Every row gives one point. To make a cloud, some directions were put in groups of two or more. Within a group, all points are equally far from the middle, so they leave a hole (a ring in 2 directions, a hollow ball in 3). The other directions are filled evenly. Then the cloud was stretched, turned, moved and blurred a little. How many holes are there, and how many directions does each take, smallest first?

Cloud, 14 rows:
[[-0.94 -0.09]
 [-0.32 -0.56]
 [ 0.63  0.03]
 [-0.02  0.25]
 [-0.21 -0.08]
 [-0.20  0.23]
 [ 0.65 -0.03]
 [-0.13 -0.72]
 [-0.44  0.46]
 [ 0.24  0.06]
 [ 0.13 -0.02]
 [-0.03  0.21]
 [-0.40 -0.61]
 [-0.10 -0.25]]
Holes: 0

Cloud:
[[-0.30 -0.52 -0.01]
 [ 0.26 -0.30 -0.39]
 [-0.16 -0.44 -0.36]
 [-0.48  0.55  0.21]
 [-0.17 -0.13  0.53]
 [ 0.43  0.13 -0.20]
 [-0.55 -0.32 -0.04]
 [-0.06  0.66  0.18]
 [-0.46  0.52  0.35]
 [-0.64  0.23 -0.03]
 [-0.57  0.39  0.36]
 [ 0.10  0.62 -0.03]
 [-0.21  0.23  0.60]
 [ 0.14 -0.43 -0.33]
 [-0.36  0.55 -0.10]
 [-0.61  0.38  0.06]
 [ 0.09 -0.18 -0.55]
 [-0.60 -0.18 -0.14]
 [-0.21  0.48  0.50]]
Holes: 1 (3)

Cloud, 22 rows:
[[-0.44 -0.07  0.20]
 [-0.16  0.58  0.35]
 [-0.41  0.41 -0.35]
 [ 0.50  0.31 -0.41]
 [ 0.86 -0.39 -0.01]
 [-0.18  0.75 -0.40]
 [ 0.54 -0.48  0.11]
 [-0.49  0.22 -0.06]
 [-0.14 -0.37  0.01]
 [-0.01  0.12  0.37]
 [-0.16  0.12  0.67]
 [-0.14 -0.02  0.59]
 [-0.42  0.14 -0.10]
 [ 0.22  0.17  0.45]
 [-0.03 -0.06  0.48]
 [-0.61  0.56  0.08]
 [ 0.09 -0.32 -0.12]
 [ 0.14 -0.54 -0.21]
 [-0.37 -0.38 -0.11]
 [ 0.71 -0.46  0.05]
 [ 0.12  0.19 -0.60]
 [-0.32  0.78 -0.07]]
Holes: 0

Cloud, 27 rows:
[[ 0.55  0.15  0.10  0.76]
 [ 0.35 -0.34 -0.14  0.54]
 [ 0.21 -0.11 -0.23 -0.25]
 [ 0.32  0.21 -0.55 -0.24]
 [ 0.21  0.17  0.26  0.02]
 [ 0.83 -0.05 -0.12  0.51]
 [-0.19  0.13  0.49  0.25]
 [ 0.11 -0.50 -0.24 -0.26]
 [-0.22  0.14  0.17  0.09]
 [ 0.51  0.19 -0.48 -0.16]
 [ 0.18 -0.11  0.26 -0.28]
 [ 0.73  0.42 -0.04  0.16]
 [ 0.16  0.32  0.49  0.51]
 [ 0.43 -0.33 -0.90  0.20]
 [ 0.07 -0.52  0.20  0.10]
 [-0.20 -0.40  0.16 -0.13]
 [ 0.15  0.66 -0.33 -0.11]
 [ 1.03 -0.35 -0.33  0.23]
 [ 0.03  0.05 -0.20 -0.53]
 [ 0.03 -0.39  0.42  0.01]
 [ 0.80 -0.19 -0.38  0.31]
 [ 0.01 -0.26 -0.01  0.40]
 [ 0.23  0.79 -0.57 -0.25]
 [ 0.20  0.21 -0.59 -0.01]
 [ 0.52  0.01 -0.41  0.24]
 [ 0.84  0.06 -0.14 -0.08]
 [ 0.67  0.16 -0.29  0.66]]
Holes: 0

Cloud (48 x 6):
[[ 0.47  0.06  0.75 -0.39  0.13  0.04]
 [-0.42 -0.17  0.01 -0.05 -0.01  0.48]
 [-0.29 -0.39 -0.32 -0.11 -0.67 -0.40]
 [-0.24 -0.05  0.46  0.13  0.64  0.37]
 [-0.17 -0.47 -0.18 -0.34  0.07  0.26]
 [ 0.28 -0.02  0.03 -0.49 -0.59  0.34]
 [-0.08 -0.03 -0.24  0.01  0.83  0.10]
 [-0.34 -0.37  0.26 -0.21 -0.11  0.33]
 [ 0.25 -0.20 -0.26 -0.02  0.60  0.32]
 [-0.39  0.13 -0.45 -0.03 -0.05 -0.28]
 [ 0.40 -0.23  0.18  0.23  0.67  0.29]
 [ 0.60  0.10  0.37 -0.43 -0.19 -0.17]
 [ 0.82 -0.06 -0.38  0.02 -0.57  0.15]
 [ 0.33 -0.21 -0.23  0.57  0.46  0.48]
 [-0.25 -0.70 -0.33  0.16 -0.17 -0.12]
 [ 0.18 -0.27  0.70 -0.74  0.04  0.12]
 [-0.09 -0.37  0.50 -0.29 -0.58 -0.19]
 [-0.33  0.51 -0.01  0.00 -0.21  0.87]
 [-0.37 -0.22 -0.22  0.22  0.51 -0.15]
 [-0.11 -0.49  0.26 -0.11  0.37 -0.69]
 [ 0.98 -0.12 -0.22 -0.02 -0.41  0.42]
 [ 0.21 -0.39 -0.42  0.45 -0.13 -0.31]
 [ 0.94 -0.15  0.24 -0.19  0.07  0.00]
 [ 0.29  0.12 -0.08 -0.18 -0.83 -0.03]
 [ 0.18 -0.23  0.41 -0.25 -0.70  0.41]
 [ 0.68 -0.44  0.12 -0.18  0.73 -0.08]
 [ 0.66 -0.32  0.20 -0.60 -0.76 -0.18]
 [-0.79  0.09 -0.16 -0.15 -0.03  0.19]
 [-0.33 -0.36 -0.05  0.38  0.15 -0.03]
 [-0.13  0.07  0.58  0.15  0.90  0.02]
 [ 0.34 -0.30 -0.24 -0.61 -0.01  0.15]
 [-0.26  0.08 -0.17 -0.47 -0.22  0.26]
 [ 0.43  0.46  0.40  0.69  0.22  0.63]
 [ 0.45 -0.02 -0.17 -0.19 -0.58 -0.31]
 [ 0.19 -0.25 -0.34 -0.65 -0.39 -0.10]
 [-0.61 -0.18 -0.05  0.08 -0.52  0.06]
 [ 0.42 -0.09 -0.02 -0.31 -0.94  0.33]
 [ 0.72 -0.24 -0.29  0.27 -0.62 -0.24]
 [-0.19 -0.41  0.16  0.20 -0.75 -0.05]
 [ 0.01  0.23  0.63 -0.48 -0.14  0.38]
 [-0.07  0.04  0.10 -0.67  0.20  0.31]
 [ 0.05 -0.10 -0.38 -0.48 -0.49 -0.09]
 [ 0.60 -0.45 -0.27  0.12  0.29 -0.39]
 [-0.20 -0.50  0.37  0.00 -0.18 -0.32]
 [ 0.02 -0.13 -0.32  0.05  0.36 -0.48]
 [ 0.24 -0.20  0.17 -0.13 -1.09  0.04]
 [-0.15  0.54  0.32 -0.10 -0.19  0.85]
 [ 0.19  0.33 -0.07 -0.56  0.10  0.00]]
Holes: 1 (4)

Cloud (55 x 6):
[[ 0.25  0.29  0.13 -0.43  0.21 -0.64]
 [ 0.30 -0.44 -0.41 -0.31  0.71  0.02]
 [-0.06 -0.26  0.25 -0.23 -0.37 -0.38]
 [-0.07  0.70 -0.49 -0.52  0.05 -0.56]
 [ 0.34 -0.06 -0.04 -0.78  0.56  0.23]
 [-0.77  0.19  0.16 -0.06  0.12 -0.05]
 [-0.52 -0.55  0.08 -0.34 -0.26 -0.19]
 [ 0.72 -0.01 -0.32 -0.29 -0.15  0.33]
 [ 0.14  0.57  0.09 -0.27  0.50  0.17]
 [ 0.00  0.02  0.10  0.51 -0.21  0.18]
 [ 0.08 -0.27 -0.65 -0.35 -0.41 -0.31]
 [-0.67  0.24  0.30 -0.12 -0.11  0.22]
 [-0.12  0.06 -0.20  0.50  0.41 -0.13]
 [ 0.19  0.55 -0.78  0.09 -0.04 -0.28]
 [ 0.47 -0.44  0.01  0.29  0.41 -0.46]
 [ 0.34  0.18  0.39 -0.22  0.66  0.03]
 [-0.39 -0.41 -0.32 -0.14 -0.46 -0.37]
 [-0.19  0.19 -0.48  0.49 -0.20 -0.50]
 [-0.15  0.13 -0.18  0.27  0.25 -0.88]
 [ 0.05 -0.08  0.30  0.11  0.74 -0.13]
 [ 0.25 -0.04 -0.07  0.44  0.55 -0.57]
 [-0.30  0.20 -0.41  0.35  0.04 -0.77]
 [-0.26 -0.43 -0.47 -0.58  0.58 -0.37]
 [-0.46  0.45 -0.09 -0.71 -0.34  0.36]
 [-0.80  0.32  0.18 -0.25 -0.35 -0.16]
 [-0.25  0.07 -0.55 -0.74 -0.53 -0.03]
 [ 0.04  0.01 -0.11 -1.04  0.07 -0.25]
 [ 0.11 -0.01 -0.22 -0.99 -0.04 -0.29]
 [ 0.57  0.09  0.21 -0.33  0.07 -0.39]
 [ 0.09 -0.19  0.45  0.02 -0.14  0.48]
 [-0.20  0.50 -0.35 -0.56  0.42  0.12]
 [-0.24 -0.48  0.34 -0.33  0.59 -0.18]
 [ 0.26 -0.45  0.12  0.34 -0.12  0.17]
 [-0.40 -0.38 -0.54 -0.59 -0.32 -0.01]
 [-0.08 -0.30 -0.14  0.17 -0.48 -0.35]
 [ 0.47 -0.15  0.32  0.17  0.55 -0.25]
 [-0.09  0.08 -0.46  0.53 -0.28 -0.31]
 [ 0.72 -0.18 -0.28 -0.40  0.20  0.35]
 [ 0.68  0.07  0.34 -0.19  0.45 -0.01]
 [ 0.69 -0.23 -0.57 -0.08  0.43 -0.38]
 [-0.35  0.22 -0.07  0.11  0.16 -0.86]
 [-0.21  0.54  0.05 -0.55  0.18 -0.63]
 [ 0.12  0.10 -0.57  0.45  0.35 -0.59]
 [-0.34  0.17 -0.72 -0.58  0.35 -0.64]
 [ 0.12  0.58 -0.28 -0.20 -0.01  0.48]
 [-0.18 -0.28 -0.16  0.33 -0.08  0.33]
 [ 0.84  0.09 -0.28 -0.40  0.26 -0.20]
 [ 0.70  0.11  0.15 -0.29 -0.23  0.13]
 [ 0.52  0.20 -0.51 -0.20  0.68 -0.07]
 [-0.57 -0.39 -0.47 -0.38 -0.30  0.07]
 [ 0.25  0.56  0.09 -0.24  0.55  0.11]
 [-0.14  0.09 -0.53 -0.25 -0.09  0.51]
 [ 0.41 -0.42  0.18  0.19 -0.07 -0.28]
 [ 0.46 -0.63  0.08  0.25  0.29 -0.06]
 [ 0.13  0.10  0.22 -0.41 -0.53 -0.19]]
Holes: 3 (2, 2, 2)

Cloud (81 x 8):
[[-0.04 -0.77  0.08  0.22 -0.41  0.18 -0.08  0.52]
 [-0.10  0.27  0.30 -0.41 -0.28 -0.14 -0.26 -0.34]
 [ 0.25  0.49  0.21 -0.19 -0.33 -0.52  0.00 -0.09]
 [-0.17  0.41 -0.29  0.32 -0.69 -0.39  0.01 -0.14]
 [ 0.10 -0.16  0.42  0.28 -0.36  0.14 -0.18  0.84]
 [ 0.07  0.52 -0.28 -0.20 -0.28 -0.39 -0.22 -0.35]
 [-0.45 -0.66  0.11  0.65  0.20 -0.35 -0.20  0.27]
 [-0.24 -0.22 -0.04  0.44 -0.73  0.47 -0.28  0.20]
 [-0.02 -0.41  0.52 -0.09 -0.04  0.10 -0.69 -0.04]
 [ 0.00 -0.07 -0.52 -0.67  0.23 -0.15 -0.21  0.05]
 [-0.30 -0.79  0.08 -0.26  0.35  0.15 -0.29  0.43]
 [-0.28  0.28 -0.19 -0.08  0.21  0.09  0.14  0.67]
 [ 0.05 -0.17  0.10  0.93 -0.29 -0.28 -0.56 -0.18]
 [-0.31  0.34 -0.23 -0.03 -0.08  0.43  0.32 -0.14]
 [-0.12  0.83 -0.20  0.24 -0.25 -0.37 -0.21 -0.01]
 [-0.18  0.48 -0.06 -0.11  0.05 -0.14  0.61  0.01]
 [-0.29 -0.32  0.72 -0.22 -0.78  0.14 -0.31 -0.36]
 [ 0.11 -0.13  0.12 -0.40  0.06  0.32 -0.09 -0.47]
 [ 0.20  0.29 -0.47 -0.06 -0.28  0.19  0.40  0.14]
 [-0.15 -0.08 -0.20 -0.27 -1.26  0.35  0.02 -0.14]
 [-0.04 -0.06 -0.61 -0.01 -0.41  0.17  0.41  0.12]
 [-0.60  0.10 -0.60 -0.22 -0.52 -0.64  0.46 -0.35]
 [ 0.45 -0.83  0.47 -0.02 -0.20 -0.28 -0.63 -0.11]
 [ 0.00 -0.04 -0.06  0.44 -0.57  0.57 -0.14 -0.18]
 [-0.18  0.95  0.11  0.19 -0.41 -0.08  0.28 -0.19]
 [-0.13 -0.56 -0.17  0.45 -0.17 -0.35 -0.08  0.74]
 [ 0.18 -0.75 -0.20 -0.76 -0.06 -0.50 -0.14  0.41]
 [ 0.50  0.12  0.12 -0.01 -0.24  0.44 -0.57 -0.09]
 [-0.61 -0.65 -0.15 -0.07 -0.39  0.20 -0.33 -0.48]
 [ 0.15 -0.67 -0.18 -0.95 -0.19 -0.20  0.27  0.32]
 [ 0.30 -0.29  0.26  0.38  0.37 -0.14 -0.11  0.60]
 [ 0.28 -0.54  0.07  0.32 -0.18 -0.75 -0.29  0.57]
 [-0.25 -0.26 -0.30  0.07 -0.10  0.51 -0.23 -0.43]
 [ 0.07 -0.63 -0.17  0.42 -0.25 -0.28  0.18  0.28]
 [-0.24 -0.10 -0.60  0.26 -0.17 -0.64 -0.12  0.11]
 [-0.22  0.09  0.08 -0.49  0.07 -0.04 -0.12 -0.63]
 [-0.55 -0.42  0.61 -0.16 -0.49  0.46 -0.04 -0.09]
 [ 0.13 -0.24 -0.53 -0.53 -0.20  0.02  0.08 -0.69]
 [-0.28 -0.96  0.12 -0.11  0.21 -0.54 -0.38 -0.19]
 [ 0.30  0.46  0.01  0.19 -0.08  0.07  0.12  0.38]
 [ 0.37 -0.34  0.41  0.25  0.05  0.27 -0.25  0.57]
 [ 0.00 -0.09 -0.24 -0.80  0.03  0.03  0.18 -0.34]
 [ 0.35 -0.33  0.07 -0.77 -0.32 -0.28  0.01  0.03]
 [ 0.06  0.05 -0.13 -0.30  0.36 -0.56  0.70 -0.11]
 [ 0.60  0.15 -0.39  0.39  0.01 -0.25  0.12 -0.03]
 [-0.36 -0.12  0.22  0.01 -0.19 -0.26  0.42  0.50]
 [ 0.40  0.14  0.45  0.27  0.03  0.07  0.30 -0.10]
 [ 0.25  0.27 -0.22 -0.19 -0.02 -0.07  0.40  0.63]
 [ 0.27  0.79 -0.08  0.11 -0.51  0.01  0.35  0.16]
 [ 0.12  0.06 -0.10  0.01  0.22  0.08 -0.05  0.82]
 [-0.20 -0.80 -0.37  0.37  0.24 -0.65  0.01  0.27]
 [-0.08  0.28  0.18 -0.11 -0.39  0.41 -0.33 -0.92]
 [-0.30 -0.61 -0.39 -0.24 -0.69  0.08 -0.28  0.46]
 [ 0.38  0.60  0.15  0.13 -0.59  0.47  0.10  0.12]
 [-0.53 -0.55 -0.07  0.26 -0.02 -0.63  0.03  0.07]
 [ 0.45 -0.93  0.40  0.00  0.05  0.12 -0.68  0.26]
 [-0.21 -0.14 -0.24 -0.21 -0.59  0.48  0.10 -0.64]
 [-0.48  0.13  0.59  0.18 -0.12 -0.42 -0.18 -0.10]
 [ 0.24  0.35 -0.53 -0.38 -0.17 -0.62  0.36 -0.44]
 [ 0.05 -0.76  0.06  0.03  0.07 -0.78  0.06  0.03]
 [-0.16 -0.44  0.50 -0.06 -0.10 -0.46 -0.26 -0.32]
 [ 0.42  0.10 -0.53  0.28  0.07 -0.45  0.13 -0.09]
 [-0.59 -0.33  0.13  0.02 -0.40 -0.14  0.54  0.35]
 [-0.08 -1.12  0.14 -0.04 -0.04  0.21 -0.17  0.21]
 [-0.60 -0.63  0.03  0.12 -0.48  0.32 -0.35  0.41]
 [-0.15 -0.41  0.45 -0.26 -0.49 -0.50  0.11 -0.47]
 [-0.39  0.27  0.08  0.09 -0.81 -0.02 -0.26 -1.00]
 [ 0.28 -0.62 -0.15  0.79 -0.02 -0.23 -0.19  0.07]
 [ 0.11 -0.78  0.19  0.54 -0.01 -0.04 -0.24  0.70]
 [-0.07  0.03 -0.26  0.71  0.04  0.34 -0.37  0.17]
 [ 0.02 -0.70  0.40 -0.22 -0.65 -0.24 -0.19 -0.45]
 [-0.40 -0.58 -0.02 -0.03 -0.71  0.32 -0.31 -0.12]
 [-0.43 -0.13 -0.13  0.17 -0.70 -0.41  0.37  0.32]
 [-0.28  0.10 -0.55  0.22 -0.31  0.27 -0.05  0.38]
 [-0.63 -0.18  0.06  0.32 -0.49 -0.42 -0.20 -0.45]
 [-0.88 -0.12 -0.48 -0.70 -1.00 -0.15  0.20 -0.29]
 [-0.07  0.75  0.07  0.15 -0.16 -0.37 -0.58  0.01]
 [ 0.27 -1.04 -0.16  0.11 -0.37  0.17 -0.42  0.33]
 [ 0.03 -1.02 -0.30 -0.23 -0.35 -0.02 -0.30  0.59]
 [ 0.33  0.00  0.41  0.36  0.15  0.44 -0.24  0.21]
 [ 0.20 -0.18  0.50  0.45  0.05 -0.55 -0.65  0.33]]
Holes: 2 (2, 2)
